Each row is a point. Before rounding, the points of a table are all equally far from one centre. They may lie mostly on one side of it. Where is the centre, to within rounding?

Points (8 x 2)
[[-28   0]
 [ 15  34]
 [-11  60]
 [-19  60]
 [  4  53]
 [  6  52]
 [-21  60]
 [-41  48]]
Centre: [-16  29]

Points (12 x 8)
[[ 24  42   3 -30   2 -30 -13  -9]
 [-17  13   0 -16  33   3 -15   7]
 [  7  60  -6 -30   1  -7 -13  -6]
 [ 15  53   5  -9   5 -10 -32   8]
 [  6  47  19 -26  -7  -3  -9  -6]
 [ 23   8 -19 -26  13 -15 -15  22]
 [ 13  14   2 -40 -21 -13  -7   4]
 [ 35  23  15  -5  19  -5 -23  -1]
 [ 24   7   8  14  12 -12 -20   5]
 [ 33  29  10 -30  16  -4  -7 -23]
 [ 36  22   8  -6   1 -12 -14  13]
 [ 30  14  -1 -27  23 -21 -22   9]]
Centre: [  6  20 -10 -13   4  -5 -18 -10]

Points (20 x 14)
[[  7  11  -3  -2 -44   8  17 -17 -25  15  19  -9   4  60]
 [-26  14 -17 -30 -43  18  19   5 -14  28  19 -15  24  17]
 [ -1 -14   8 -30 -33   5  24  -9 -29  19  29 -21   2  29]
 [ -6  -8   3  -7 -36  28   3  14 -19  37  31 -18   0  54]
 [ -5 -22  -4  10 -30  23   9  -3 -18   3  51  14  15  46]
 [  7   2   7  -1 -41  45  14 -10 -35   9  40  -3  14  46]
 [-17  14  -4  -5 -50  -3   6 -15  -1  32  19  -2  36  34]
 [-10  22  -6 -10 -25  13  -5 -24 -24  17  45 -30  27  35]
 [  9  -5  -5 -25 -51  40   5   4 -24  11  39 -25   4  31]
 [ 13   9   7  -5 -47  25  23  -2 -34   2  32  11  24  44]
 [ -4 -12  -3  -2 -45  26 -20   1 -34 -23  23 -14   5  46]
 [ -9  15  12 -27 -50  41  15 -11 -30  17  28 -12   9  36]
 [ 11  -2 -17 -27 -32  40   3   8 -11  20  29   5  24  42]
 [  7  -9  13 -27 -33  25  30   6 -22  21  26 -18  22  31]
 [ -5  10   7   7 -46  39   1 -15 -26  21  33   1  29  50]
 [-10 -21  -5   4 -27  47  16  -6  -9  -2  41 -12  34  21]
 [ -8  -7 -11   4 -17  28  28  -4  -4  40  -6  -3  15  41]
 [ -5  -2  11 -31 -24  32  21  -8  -5  15  35  -9  36  25]
 [-19 -11  23 -16 -45  24  18 -11  -3  32  21  12   4  37]
 [ 10 -11 -11 -17 -53  22   5 -10 -30  10   5 -15   0  46]]
Centre: [ -1   9   4   6 -22  18  -5   1 -11   9  16  -1   2   9]

Points (31 x 24)
[[ -5   9 -24   9 -11 -27  29  21  42 -29  -3  29  41  -4 -14  17 -16 -12
  -14 -14  22 -27 -13 -32]
 [ 10  17 -20  13 -42 -12  31  37  34  16  -9  25  35 -27  -5  27  -7 -12
  -12 -12 -11 -29  35  17]
 [ -5  -1 -23   6 -10 -41   4  10  23   8   9  25  51 -42   5  21 -21  11
  -26 -31 -11 -25 -14 -27]
 [ -7   1 -32   0 -42 -32  -8  20  56  23  -6  23  24 -26 -13  10  -6  -8
   10 -29 -19 -39   2 -22]
 [ -9  -2   0   1   7 -12   3  19  43  29  -1   0  44 -50  10   9 -19  -7
  -28 -13 -19 -24  22 -26]
 [-14  -9 -15  -4 -33   9  11  26  38  40  -2  15  16 -41   1  15 -31 -29
   -8 -11 -15 -29  26  -5]
 [ 17 -17 -40  22 -48 -22   9   5  37   2  17  10  18 -22 -12  21 -12  -5
  -31 -12 -16 -33  22   7]
 [  3  -5 -14  23   0 -14  37  22  38  11  -1  36  31 -30 -17  16 -20  -3
  -13 -27   2 -55   0 -24]
 [ 17  12   0 -12   3 -25  -1  13  40  33  27  13  34 -38  13   5 -16   0
   21 -41  -9 -39   6  -6]
 [  0 -17 -20   2  -7 -27  -4  -1  60  -2 -12  23  37 -28 -18  -7 -28 -13
  -25 -24  -9 -44  21 -11]
 [ -4  -5 -28  22 -18 -42  21  -8  17  28   5  23  23  -8 -13  -7 -23  -4
  -46   1   9 -17  25 -26]
 [  4   0 -22 -25 -12  15  -6  22  53  23  19  10  18 -16  -6  43 -11 -14
  -27 -20  -5 -30   9  -9]
 [ 10 -13 -16  10 -46 -55  23   4  13  26 -13  21  32 -22  10   4  -1  18
    6 -38 -19 -26  -5   4]
 [-16  15 -30  11 -18 -13  23  22  58   0   3  24  27 -28  -2  29 -10 -20
   -7  -2   0 -47   5 -28]
 [  1  -4 -29   3 -20 -34 -11  31  43   8  15  39  30   3 -18  -1   5 -13
  -11 -28   7 -39  11 -26]
 [  0   1   7  -7 -18 -31  21  -3  45 -12   8  41  -7  -9  -8   7 -43  -3
  -29 -17   7 -32  20   7]
 [  0  -3   0  -2 -30 -28   5  -1  43  -1   2  -5  13 -25 -15   4  -3 -34
    2 -17  -6 -37  18 -16]
 [ 21  14 -31 -11   2 -38   3  15  12  20 -20  25  33 -15  -2  10   0 -21
   -7 -51 -24 -29  52  -5]
 [ 25   0 -20   6  13 -41  28  25  11   3  -1  26  40 -41  13   4 -53 -28
  -15 -22 -20 -17  19   4]
 [-23   3   0  -6 -10 -26  16  19  42  15  16  17  11 -29  -7   9 -30 -16
   -9 -11  -8 -36 -30 -17]
 [ -1  16 -18 -14   1 -41  31  10  59   2  11  34  26 -46  -8   0 -14  25
    2 -17 -18 -11   5 -21]
 [  3   7 -23 -15  -6 -60   9  18  22  21 -12  24  28 -23 -15  -8 -29   0
    5 -31 -21 -59  15  -4]
 [ 20 -15 -19 -14 -24 -12  18  18  38  20  26   6  42 -22   7   8 -51  -1
   -6 -49 -33 -10  31  -1]
 [ 34  -5  -6   8  -9 -27  18  -9  17  22  31  16  24 -14  -7  -6 -41  15
   -1   2   6 -48 -12   6]
 [  5  18 -23   3  -8 -18  -1  -2  44 -14  17  19  57 -28  -4  41 -17 -11
  -17 -14   1 -23   1  -5]
 [-11 -24  -9 -22 -45 -25   4   4  21  18 -33   9  24  -6   0   3 -28 -28
   -7  -5 -12 -41  20 -13]
 [ 10 -11  -8   6 -36 -34  -8   6  28  15 -20  17  23  -5  16 -26 -14 -27
  -25  -1   9 -39  21 -17]
 [-39  13 -39   1 -11 -18   2   1  37  11  -2  28  53 -22 -17  25 -43  33
  -18 -27  -5 -30   9   0]
 [-32   1 -36  10 -33 -40  20   1  26  -3  19  17  37 -12   5  28 -26   3
   -4 -30 -22 -31  23  29]
 [  3 -17 -11 -11  -2 -32   4  -7  43  21   7  26   6 -27  11  12  -1 -14
  -35 -19  15 -36   0 -23]
 [ -4   0 -15   5  -9 -35  15  34  45  19   4   8  54   5  -8  22 -10  -6
  -30 -14  19 -38  15  13]]
Centre: [  4   1 -31   7   2 -10   6  13  23   7 -13  10  10   1  14   8 -25  12
   7 -14  -5  -7  12  -3]

Points (28 x 24)
[[  5 -37 -13   7  14 -36 -17 -12 -39 -23 -32  11  15   4  29  -5  -4  -3
   30   1   0   1  30   0]
 [  4 -26 -40  14  20 -16 -20  -9 -30 -26 -18 -15  -1   1  28  -4 -11   9
   26 -13   1  31  30  15]
 [-11 -21 -11  31  34 -33  -5 -12 -41 -26 -22 -10   4   3  15  11 -21  -3
    6   8  12  11  43 -13]
 [-21 -25 -11  30  19 -21 -20  10 -24  -9  -8  12  12   5  26  -1   1 -14
   24   7   6  22  40  -5]
 [ -7 -38 -16  38  24 -17 -21 -19 -32 -14 -13  -9  10   2  20  11   3   4
   31   9  23  15  33   0]
 [ -7 -29 -24  22  13 -19 -12  -1 -30 -18 -24   5  -2  10  25  -7 -15  -4
   31   0  -3   4  54  -3]
 [-11 -26  -8  27  13 -43 -23 -14 -19 -16 -35  19   8   4  27  18 -11   9
   22   7   0  -8  36   3]
 [  5 -29 -28  25  31 -37 -20   9 -21 -17  -4  10   5   7  12  -7 -23   6
   30  -2  -7   8  25  17]
 [  4 -32 -20  23  27 -29  -7 -16 -14  -7 -40   1   6 -19   7  12  10  -6
   19  15  23  18  51   2]
 [ -1 -26   1  24  27 -25 -24  -4 -25  -5 -26   8  22 -25  22 -11 -23  -5
    4  -3   0  15  45   1]
 [ -7 -32 -26  32  18 -34 -27 -20 -27 -13   2   1  24   7   2  -1  -8  12
   21   9  17  11  31   5]
 [ -9 -19 -27  35   6 -41  -4   2 -38  -2 -21  -2   9   1  21 -15 -14  22
   16  -4  10  23  33  -6]
 [ -5 -26 -21  20  33 -46 -10  -8 -33  -7 -25 -10   8 -21  24  14 -21  -4
   26  -8   5   6  37   6]
 [ -4 -28 -16  29   8 -30 -15 -11 -21   4  -8   7  27 -20  21  11   5   0
   26  17   5  -8  47  13]
 [  2 -38 -18  25  29 -40 -17 -13 -30   0  -8   2  16  -4  13 -17 -19   1
   23  -2   8  16  38 -11]
 [ 11  -2 -20   5  19 -29 -18 -16 -44  -6 -33  -9   7 -18  18  14  -6   9
   21   4   1  18  60   3]
 [ -2 -32 -19  19  -5 -38 -11  -2 -12  -9 -23  16   6 -10   4  -6  -2  10
   31   0  22  13  43  -9]
 [  8 -27 -11  30  18 -35 -24 -14 -32  -7 -14   6  12   9  20  -5   7   6
   36  33   0  10  26  -1]
 [ -6 -20 -17  32   4 -22 -29  10 -21  -5 -15  -4  -2 -21  15  -5  -4  24
   23  11  11   1  32 -12]
 [ -6 -19 -17  18  28 -34 -29  -1 -19   4 -30  18  -8  -9   9   2 -12  14
   14  25   5   7  49  11]
 [ -3 -28 -31   3  38 -13 -17 -17 -36 -13 -22  -3  10  -2  31   5  -5 -18
   25  11   8   7  36  17]
 [ 22 -36 -28  16   4 -24 -24  -9 -14 -20  -7  -2  17  -6  19   8 -16   5
   33   7   5  21  46   6]
 [  6 -31 -19  25   8 -26 -15  15 -25   2 -31  -2   3 -19  19  24 -12  -2
   44  -9  14  10  33   6]
 [  6 -27 -32  44   5 -26 -34 -17 -15   1 -21   0   8  -5  19  17 -23   2
   19  20   2   4  32  -9]
 [ -1 -44 -16   3  14 -28 -21 -16 -35 -16  -7  -4   4 -20  22   1   3  12
   26   0   9  14  30   1]
 [-11 -22 -34  34  14 -23  -1 -10 -30 -21 -32  13   1  11  30  -9 -11 -10
   12  -2  15  -2  42  10]
 [ -8 -28 -29  21   8 -26 -17  -8 -14 -11 -37  16  -7 -13  15   7 -14  10
   30  -3  23   9  31  -5]
 [  1 -13 -12  24   2 -24 -10  -7 -28 -26 -45  13   7   2  18  24 -23   3
   37   7   1  19  32   9]]
Centre: [ 11  -7  -2  10   7 -19  -4 -11  -9   8 -18 -14   0  13   8   6  -4  -4
   1  -3   5   6  18  11]

Points (28 x 24)
[[-20  32  12  -3  34  -7  12   8  11  33 -15 -18 -10  15   3   6 -10   9
   28  41  -9   7   6  14]
 [-33  12 -41  -3  28 -30   5  14  22  48 -27   3 -23  13 -17 -17  -3   1
   45   9  20  -4 -19  14]
 [-27   3 -26  18  17  -1  -7  37  17  31 -47  -6 -17  11 -29 -13 -13 -25
   18  -4  25  10  14  27]
 [-45   8 -13 -42   9 -27 -25   9  14  46 -35  -4  -5  19 -16 -15 -24 -16
   15  31  15   5  26  42]
 [-33  33 -10  15  32 -18   7  15  -4  41 -25  18 -28  18  -2  24 -27  -9
   18  31  28  -8  -6  39]
 [-30  14  29   9  30  -1  -3   9   7  39 -35  -2  -3  16 -21  -6 -19  -3
   32   8  23  29   8  29]
 [-37  15  19 -14  45  -6  -8   1   1  41 -12  10 -18  20 -15 -13 -37  -7
    6   0   8  34   8  47]
 [-33   8  -4  14  36  -4  13  10  16  60 -18  22 -20  -6  -2  10  -8  -6
   24  34  30  20  -1  41]
 [-25  12  -2  15   7 -12  20 -10 -15  32 -19  18 -42  38   4   1   5 -22
    5  21  13  15   5  52]
 [-31  12   3  15   4   1   7 -12  16  45 -34  17 -15  45 -28   1 -21  20
    4  23  43   9   0  18]
 [-23   0  26 -27   4  -2  -2  24 -17  10 -18   9 -31   6  -1  26   5  -6
   -1   2   7  -1 -17  50]
 [-30  17  -2  21   3 -16   1  17  16  47 -37  -9 -18 -10 -25  -3  -4   7
   26  14  25  21   2  29]
 [-25  27  18  -5   4 -29  -4  -7  -3  39 -31  11 -26  30   4   6 -21 -31
    9  41   0 -25  14  20]
 [-13  24 -17  -2  -9 -32  18  11  -2  31   5   9 -32  18 -21 -16 -32  17
   17  23  -8   4 -12  28]
 [ -3  49   5  -5   4 -11  -9  16  29  28 -19  12 -13   8 -18 -20 -19 -12
   16  17  32  34  15  23]
 [-26  22 -14  -8   8   1 -32   7  10  42 -15  25  -4  50 -10  10 -45  -7
    1   0  24   4  -7  17]
 [-31  39   0 -12  18 -22   2  11  -1  44 -10  15  -8   7 -57  10 -37   8
   22   3  -1 -12  14  33]
 [-41  34 -26  -3  19 -28  12  10  20  24 -45  -7 -13   9 -15   8 -12  -6
    0  25  54  18 -39  22]
 [-34  32  -1  -4  10  -2  20   3  28  42 -30 -12 -16  20 -34  20 -22  -3
   22  24  31  20  33  34]
 [-38   2  -7  10   9 -19  12   6  -1  32 -21 -15  -3  13  12   1 -10 -11
   38  22  26   8  -8  51]
 [-36  15  19  11  17 -19 -15   8  11  37 -25 -13 -11  22  -8   6   2 -10
   14  22  35 -15   8  43]
 [-18  13  -7   5  12 -24  -9   1  15  29 -15   3 -19   5 -17  -6  -1 -12
   56  22  41  22 -30  34]
 [-25  32 -16  -6  23  -6 -10  35 -12  36 -33 -12 -21  20 -20  11 -13  -7
   14  29   0  27  20  21]
 [-23  -7  -4  13   4 -29   8   3   2  38 -33  -8 -39  15  -8   0   7 -27
   28   4  22  23  20  47]
 [-27  41 -15   5 -19  -3  -5   3  -8  24 -35  11  -5   5  -5   4  -5  -4
   19   4  42   3   0  38]
 [-19  27  10  -9 -12 -18  24  21 -11  29 -28  -7 -18  16 -27 -11 -14   1
   21  49   7   8  -5  28]
 [ -4  15 -20  29 -10  -5  12  18  18  36 -37   2  -3  17 -16  14  -9  -6
   -7   0  22  21  -5  51]
 [-26   1  28   7  21 -12  -5  13  23  33 -12 -14 -23  27 -24  -1   3 -32
   33   9  20  20  -7  43]]
Centre: [-18  -1 -14 -19  19 -16   8 -10  12  13 -18  16  -7   7 -27   9 -10 -20
   0  16  11   7  -3  15]

Points (31 x 24)
[[  3  33 -29  -3   6  41   4  -1  13  33  29 -34  -1 -31   4  23 -14  11
   -8   2  22   5 -33  -1]
 [ 45  28 -37  17  -2  26  -8 -36   9  13  32 -42   2 -19 -26  11  12  20
   -7 -11   9  -9   5  21]
 [ 35  17  -8   3  15  23   5 -35  13  38  36 -47   2 -22  -7  17   4  18
   -2 -36  26  -2 -25  26]
 [ 53  31 -22 -14  16  -1   6 -31  -5  32  26 -26 -18 -10   7  15  -5  18
    2 -16  30   4 -12  28]
 [ 28  50 -27 -12  17   2  21 -13  -6  17  40 -32 -16 -12  10   4  12   9
  -18 -12  27  -5  11  15]
 [ 35  45 -18   6 -17  -2  10 -21   5  34  29 -35  -7  -4 -11  17   0  25
   -9  -6   0 -14  -9  29]
 [ 28  23 -24   7  10  -1   5 -34 -10   6  36 -38 -14 -28  17  27  11  -1
   -1   0  10  36 -26  25]
 [ 38  41 -27   5   0   7   9 -21  19  19  46 -39   7 -11  14  10  -4   4
  -19  19  19  22 -20  18]
 [ 48  45 -11  10   3  17   8 -15  12  19  30 -22  -8   2  24  30  -2  22
   -6  -5   7  25 -29  13]
 [  3  24 -37   8  -7  14   8 -31 -13  13  40 -40 -10 -13 -20  15 -21   4
  -15 -32  19  -1  -5  22]
 [ 22  20 -38   6   7   5  -3 -34  13  20  22 -23   8  -7  -5  30 -19  -4
   15  -6  28   9  14  52]
 [ 27  32  -2  -4  -7  16  12 -50   4  27  48 -19 -24 -16   1  20  -2  23
   -7  15  29  -1   4  24]
 [ 32   6 -29   2 -14   8 -10 -30  18  31  22 -50 -24  -7  -4   9  24  16
    0  -9  -2   5   7  38]
 [ 19   6 -31  -9  -2  28   4  -9   5   8  27 -35 -22 -35  21  22  17  16
   -1  18  11   2  -1  22]
 [ 32  18 -18   8  17  24  -5 -38   0  21  31 -29 -28 -34   6  28  14  39
    3  -9   2  31 -19   5]
 [ 47  31 -22  12  12  15 -21 -21  24  29  38 -27 -21 -16   5  23   7  21
   18  -4  23  38 -23   8]
 [ 45  25 -23 -15  19  15 -12 -47   6   0  41   1  -9 -20   2  17 -23  24
   -6   9   4  -4   5  22]
 [ 31  35 -24 -24   8  14   3 -52  13  33  44 -26 -15   6  22 -18   5  -6
    4 -12  14  25 -14  36]
 [ 12  31 -16  -9  -2  13  -4 -40   7  20  46 -28 -11  10  11  30  -3 -16
   -2  23  12   1 -20  -2]
 [ 21  28 -35   7  12   8   1  -9  12  33  50 -28   6 -27   5  31  22  18
   -3  -7  -5  16 -10  31]
 [ 46  20  -8  -8  14  19 -11 -44  24   4  51 -25 -15 -22  12  21   7  19
  -13 -12  38  22  -4   3]
 [ 45  15 -30  -6   9  -6  -9 -20   1  18  43 -19  14 -27   5  14  14  16
   -6 -11 -13   6  -1  -7]
 [ 44  17 -38   4  10  16   1 -25  11  10  33 -33 -26 -11 -23  15   8  31
  -18  -5  34  10  -3  29]
 [ 12  14 -32  -5   0   0   3 -28   8   0  60 -34   3 -38 -13  19   7  27
   -6  -7  15  16 -18  32]
 [ 40   8 -44  -2  24   1  17 -14  -7  18  32 -27  13 -11   0  15  -2   1
    0  -9  11  24 -22  19]
 [ 35  20 -32  19   6   4  10 -24  18  17  43 -43  -2 -19   4  29  -4  29
  -22  -5   8  12  -3  26]
 [ 45  37 -25  13  29   9  -2 -13  18  42  36 -15 -11  -7   3  33   1  18
    0  -4  20  -7 -14  24]
 [ 37  29 -26   7  12  -6 -12 -22   3  17  48 -41  -5 -18  17  24  -4  13
   -8   2   0  19  -5  20]
 [ 35  33 -34   2   2  27 -15 -16  12  31  35 -34  -2 -21   2  20  -1  12
   -7  -1   8  27  21  22]
 [ 25  38  -7  28  -6   8  11 -49   3  18  36 -48 -20 -12  11  13   2  22
    7  16  11  12   5  24]
 [ 42  30 -13  27   8  -7   0 -25  25  34  17 -35  -9   0  18  33  -9  15
   17 -10  21  12   4  22]]
Centre: [  5  25 -14   8  11  11   0 -29  25   8  14  -7  -9 -12  -2  -6   5   7
   3 -11  10   8 -10  12]
